Every row gives one point. The last column is the point's height on a tilted bowl or saddle (a function of degree 2), plus a little noise. Along how many of its main directions does it bend up, bend down or stay straight?

Points, 18 rows:
[[ 1.0 -0.7 -0.5  0.1]
 [ 3.2  0.7 -4.4 -0.1]
 [-1.4 -4.8  0.9 -5.0]
 [-5.7  3.1  1.7 -3.0]
 [ 1.5 -2.3 -4.8 -2.6]
 [ 4.0 -8.1  0.8 -8.9]
 [ 3.7  2.8 -3.5  0.8]
 [-2.0 -1.4 -3.0 -2.3]
 [ 3.1 -5.0 -3.0 -4.6]
 [-1.8 -3.7 -2.1 -4.3]
 [ 3.3  4.9  5.5 -1.2]
 [-4.0  0.2 -2.5 -2.4]
 [ 4.9  5.1  0.0  0.7]
 [ 0.5  0.5 -0.8  0.5]
 [-0.3 -1.2  0.1 -0.7]
 [-3.8  1.7 -1.9 -1.4]
 [ 1.4  1.0 -5.2 -0.6]
 [ 2.5  0.9  2.1  0.8]]
Directions: 0 up, 3 down, 0 straight

Points, 22 rows:
[[-2.0 -1.8 -3.9  6.3 -3.2]
 [ 5.6 -1.2 -2.6  1.8 -2.6]
 [ 4.1 -1.5 -3.3 -0.8 -1.8]
 [-0.2  1.3  4.1 -1.8 -1.9]
 [-3.1  0.1 -2.1  1.8 -1.7]
 [-3.4 -3.6  2.7  0.8  2.9]
 [ 2.9 -3.0 -0.2  0.7  1.0]
 [-3.5 -1.2  2.4  0.9  0.4]
 [ 7.8  1.6 -2.9  3.4 -6.6]
 [-3.8  0.7 -2.6 -0.2 -2.3]
 [ 4.7  0.7 -4.1  0.5 -3.4]
 [ 3.7 -5.2 -1.8  0.2  1.3]
 [-6.7 -1.3 -5.1  2.7 -4.7]
 [ 1.0 -2.2 -6.0  5.3 -4.1]
 [-5.4  3.0 -3.8  2.0 -5.3]
 [-0.8 -3.0  1.2 -2.1  1.6]
 [ 2.9  2.3 -5.3  2.6 -4.8]
 [ 0.1 -1.5  5.3  1.7  1.1]
 [-2.0  1.7  1.0  0.9 -1.9]
 [ 0.6 -1.2 -2.2  0.8 -0.4]
 [-2.5  2.0 -4.7  2.8 -4.4]
 [ 7.7 -3.3  1.3 -1.2 -1.6]]
Directions: 1 up, 3 down, 0 straight

Points, 25 rows:
[[ 1.8  2.5 -0.6 -3.0  0.2]
 [-0.6 -0.8  4.0  0.4  3.1]
 [-5.0  3.6 -1.6  5.1 -0.7]
 [-2.6  0.6  2.6 -1.6  3.3]
 [-5.0  2.3 -0.9  0.8  1.5]
 [ 3.3 -9.0 -1.3  0.5  2.5]
 [ 4.1 -1.9 -0.4 -0.2  0.7]
 [ 3.4  7.3 -0.3  0.3  2.9]
 [-1.7 -1.3  0.6  4.0 -0.2]
 [ 1.6  0.4 -4.0 -0.3 -1.9]
 [ 3.4 -4.4 -4.9 -4.9 -4.9]
 [-4.1  2.0  1.2 -3.2  3.8]
 [ 4.9  0.0 -1.6 -5.5 -2.1]
 [ 2.1  0.5 -1.0  2.1  0.1]
 [-3.2 -3.2  4.2 -2.7  5.8]
 [-4.5  1.0  2.8  5.1 -0.4]
 [ 1.0  3.9  4.1 -4.7  5.5]
 [ 0.3  3.5  3.4 -3.8  4.5]
 [ 3.0 -3.6 -2.9  1.3 -0.2]
 [-1.9 -2.1 -0.1 -5.2  1.1]
 [-0.6  4.0  1.4 -6.1  3.1]
 [ 0.4  0.5  3.9 -3.9  4.4]
 [-2.2 -5.9  3.0  1.0  3.7]
 [-2.5 -0.1  4.9 -2.3  5.6]
 [-0.9  1.6  0.5 -0.7  1.2]]
Directions: 3 up, 1 down, 0 straight

Points:
[[ -1.2  -0.1  -2.5   0.0   1.2   2.8  -1.1]
 [  6.4  -4.9   0.5   0.5   4.8  -0.7  -4.3]
 [ -2.9  -0.8   0.6  -3.0   0.5   5.5  -3.5]
 [  6.4  -4.3  -4.3  -0.6  -3.6   2.8  -6.3]
 [  4.2   4.0   2.8  -3.3  -0.4   2.4  -3.3]
 [ -0.6   6.2  -0.7   2.3   1.1   1.3  -1.9]
 [ -1.7  -2.9  -2.1  -1.5  -1.5   3.3  -2.1]
 [  1.1  -3.1  -1.4   1.8  -2.4  -3.2  -0.9]
 [  3.2   2.7   4.0  -1.1   2.0  -3.3   0.4]
 [ -1.6   5.6   7.9  -2.0   0.8   5.5  -9.9]
 [ -2.5   4.9   0.1   3.5   2.4   1.9  -2.0]
 [  0.1  -6.1  -1.3   3.6   0.5  -2.1  -3.3]
 [  2.6  -3.8   1.2  -1.8   5.6   3.1  -4.5]
 [ -2.9   4.4  -1.9  -3.4  -1.4   3.1  -1.6]
 [  0.4  -2.5   1.2  -1.1   1.1  -6.0   1.0]
 [ -2.6   2.4  -3.7   3.2  -2.1  -2.1  -1.4]
 [  0.7   0.2   0.4  -3.0   1.8   5.0  -3.1]
 [  5.2   1.6   3.7  -1.8  -2.7   1.9  -3.7]
 [ -3.6   1.9  -0.3   7.0   0.7  -1.4  -1.8]
 [  1.0  -2.0  -0.5   1.6  -4.1  -2.6  -0.8]
 [ -2.4   3.5   1.0  -6.4   0.7   2.2  -2.1]
 [ -2.7   5.3  -0.3  -0.6 -10.1  -2.7  -4.9]
 [  3.8  -3.9   0.6   3.9   4.1  -0.6  -2.4]
 [ -0.8  -1.2   2.9   6.3   2.0   4.4  -4.4]
 [ -2.9   5.8  -1.6  -1.4   3.6   1.9  -2.0]
 [ -2.9   4.4   0.3   0.7  -1.4  -4.2  -0.5]
 [ -4.0  -3.2  -0.8   3.1   1.5   1.4  -2.4]
 [  1.8  -8.3   0.8   3.6  -0.3  -1.6  -5.8]
 [ -0.2   0.5  -2.2  -3.0   1.5  -0.6   0.9]
 [  4.9  -0.2  -4.8  -5.9   1.1  -1.3  -0.6]
 [ -6.3   0.1  -5.0  -0.7  -4.5  -5.3  -3.2]
 [ -3.4  -0.8  -0.2  -0.9   3.9  -3.7   0.9]
 [ -6.4  -1.7   3.5  -3.1  -2.4  -2.4  -2.2]
 [ -2.6   6.3  -2.4  -1.0   0.8  -1.4  -1.1]
 [  3.7   3.5   1.0   5.6  -1.0  -3.9  -0.9]
 [ -1.1  -3.8  -5.0   2.7   2.4   0.3  -3.6]
 [  0.5  -0.8  -2.1   0.4  -1.6  -3.2   0.6]
 [  0.5   3.2   1.1  -1.1   0.7  -0.7   0.5]
 [ -1.4  -0.8  -0.3   3.4  -6.7  -0.1  -3.0]
 [  2.7   4.0  -1.3   1.0  -0.8   5.6  -4.2]
 [  3.0  -3.3  -2.0  -1.6  -3.4   0.8  -1.9]
 [  4.9   1.6  -0.8  -2.5  -2.6  -5.3   0.4]
 [ -1.1   1.3  -7.0   2.3  -0.5   0.0  -2.3]]
Directions: 0 up, 5 down, 1 straight

Points (44 x 7):
[[  1.5   1.0  -2.1   6.7  -2.0  -2.5  -2.2]
 [  3.2   1.7  -6.1   1.0   0.8  -1.0  -2.8]
 [ -1.6  -0.9   2.1  -2.8  -5.4   2.6  -1.5]
 [ -3.2   3.4   0.8  -6.1  -1.3  -0.5  -4.1]
 [ -1.8   0.2   3.0  -9.3  -0.2  -0.1  -4.0]
 [  3.6  -1.9   0.7  -5.0  -1.1   0.9   0.3]
 [  3.1  -2.3  -3.2   2.0  -3.5   0.7  -1.0]
 [ -1.2   1.8  -1.4  -3.5   0.9  -1.3  -1.9]
 [ -7.5   1.8   4.0   3.2  -0.1  -0.5  -4.8]
 [ -7.4  -4.6   1.6   1.3  -2.6   0.8  -3.5]
 [ -1.6  -4.5  -7.0   1.4   0.7  -0.9  -3.8]
 [ -4.7  -6.2  -4.3  -2.0   2.2   2.7  -5.9]
 [  3.3   3.9  -7.8  -0.3   1.1   0.4  -5.1]
 [  3.0  -1.5  -1.5  -2.8   2.0  -0.8  -0.3]
 [  0.4  -5.8  -2.4   1.5  -1.2   2.5  -1.9]
 [ -2.5  -0.2   2.2  -3.0   0.6  -2.4  -1.6]
 [ -1.8   5.0   6.7  -1.7  -2.9  -3.3  -3.9]
 [ -2.1   3.1  -0.2  -1.1  -0.9  -1.8  -1.7]
 [  0.5   4.4   3.4   1.4  -1.7  -1.9  -1.7]
 [ -1.5   3.1   1.0   0.9   4.1   1.4  -3.1]
 [  0.2  -3.6 -10.0  -1.7  -8.9  -4.6  -6.2]
 [ -1.1   0.9   5.4   3.0   2.7   2.2  -2.9]
 [  0.3  -1.7   1.6   1.2   1.1  -1.9  -0.4]
 [ -1.1   2.4   0.5   2.4   1.9  -6.0  -2.7]
 [  0.7   4.3   2.7   0.4   1.8  -1.1  -1.8]
 [ -1.3   2.4  -1.9   4.7   0.9  -0.9  -2.9]
 [  3.7   1.8  -0.8   0.9   3.3  -0.5  -1.6]
 [  0.1   1.4   3.6  -4.0  -1.5  -5.7  -2.3]
 [ -3.8  -0.1   2.4  -1.6  -0.7   6.2  -2.7]
 [ -2.6  -3.2   2.8  -0.2  -2.6   4.3  -1.4]
 [ -1.0  -2.0  -1.6   7.0   4.2  -0.2  -5.8]
 [ -1.0   3.2   2.0   2.7   3.7  -5.3  -4.2]
 [ -5.9   0.7  -2.8   0.4   1.4  -1.1  -4.0]
 [ -4.1   2.6   1.4   2.0   3.5   0.7  -4.1]
 [  0.0   2.0  -1.6  -4.4  -2.3  -5.3  -2.5]
 [  0.7   4.2  -3.3   2.4  -0.6   1.2  -2.9]
 [  6.7   4.7   1.8   0.6   2.5   1.6  -2.1]
 [  3.6  -2.7  -2.9   3.3  -1.8   3.9  -2.5]
 [ -0.8  -0.7   1.7   2.1  -3.2  -6.8  -0.6]
 [ -4.5   1.5  -1.1  -0.2  -8.0   3.3  -4.4]
 [ -2.4   0.8   1.3   1.8  -1.5   0.8  -1.0]
 [  1.2  -2.5   3.7  -4.0  -3.7  -2.0  -0.6]
 [  2.7  -2.7  -2.6  -6.1  -5.6   4.2  -3.5]
 [  0.4   3.1  -3.8  -3.1   1.5   0.0  -2.6]]
Directions: 0 up, 5 down, 1 straight

Points (42 x 7):
[[ 0.2 -1.1  5.4  5.7 -1.8 -3.0 -5.8]
 [-2.1 -0.2  3.0 -0.6  4.6  4.9 -0.1]
 [-4.2 -4.4  1.2 -2.6 -6.3  1.6 -2.3]
 [-0.6 -0.3 -4.0 -0.5  4.4 -1.1 -1.5]
 [-2.3 -1.1 -4.9  2.4  4.5 -1.0 -1.2]
 [-3.7 -2.2  5.8  0.7 -1.1 -1.3 -3.2]
 [ 1.8 -4.1 -4.2 -3.9  2.3 -6.1 -3.8]
 [ 3.5 -2.4 -0.3  1.5 -4.1 -6.0 -4.3]
 [-2.3 -4.1 -1.5 -0.9  0.6 -6.0 -0.6]
 [-4.8  1.7  7.1 -9.0  3.2  1.7  0.0]
 [-1.1 -0.2  2.4  6.3 -5.1 -0.3 -4.5]
 [ 4.7 -2.0  1.2 -0.9  4.5 -1.8 -4.8]
 [-1.9 -1.5 -3.1  3.0  3.8  2.3 -0.7]
 [ 0.4  0.4  4.2  2.1  0.2 -3.9 -5.3]
 [ 2.5 -1.1  3.5 -4.7 -2.2 -2.5 -4.5]
 [-3.7  1.1  2.0  3.2  2.9 -5.6 -3.4]
 [-4.0  1.7 -0.1  0.3  2.7 -4.7 -2.8]
 [ 0.9  1.4 -0.2 -0.8 -0.9  1.1 -1.1]
 [ 1.8 -3.0 -2.8 -1.6  1.2  4.7  0.0]
 [ 3.9  1.1  0.6 -3.1  1.6 -2.1 -4.7]
 [ 7.6  8.1  2.2  2.3  2.6 -1.5 -6.9]
 [-5.0 -4.5  2.9  0.2  0.1  0.7 -0.2]
 [-0.7 -0.5  1.1 -0.4  3.5 -0.4 -0.9]
 [-2.9  0.8  3.0 -2.3 -2.2  4.2 -1.8]
 [ 3.1 -1.1 -1.8 -1.2 -2.4  1.9  0.2]
 [ 4.2  4.7 -1.2 -1.9 -0.4  2.9 -0.2]
 [-3.8 -4.8  3.4  3.1  3.7  5.7 -2.0]
 [-1.2 -1.2  4.5  1.5  2.3 -2.9 -2.9]
 [-2.9  0.6 -3.5  0.2  5.4  5.3 -0.8]
 [ 1.2  3.8  4.8 -1.6  0.6  0.5 -4.5]
 [-0.8  4.1 -1.1 -0.2 -0.4  2.3 -1.5]
 [ 4.7  1.4  3.3  0.7 -1.3 -1.6 -4.8]
 [ 2.7  1.9 -5.3 -2.2  0.1 -1.8 -3.4]
 [ 1.8 -2.1 -2.2  1.3  0.2  0.9 -0.3]
 [ 2.5 -2.7  3.1  0.3 -2.5  5.3 -0.6]
 [ 2.5 -2.0 -7.1 -7.0  3.5 -3.3 -6.2]
 [-3.6 -2.0 -4.0 -1.7  3.0 -2.3 -0.4]
 [ 4.1 -1.3  0.6 -3.7  5.8  5.7 -2.3]
 [ 1.4 -3.7  1.9  0.4  4.0 -1.3 -1.8]
 [-2.4 -2.5 -1.7  1.6 -3.0 -6.0 -3.1]
 [-0.4 -2.8  3.6 -1.6 -2.5 -0.6 -2.0]
 [-4.6  2.5 -1.7 -2.1 -2.3  3.3 -3.1]]
Directions: 1 up, 3 down, 2 straight
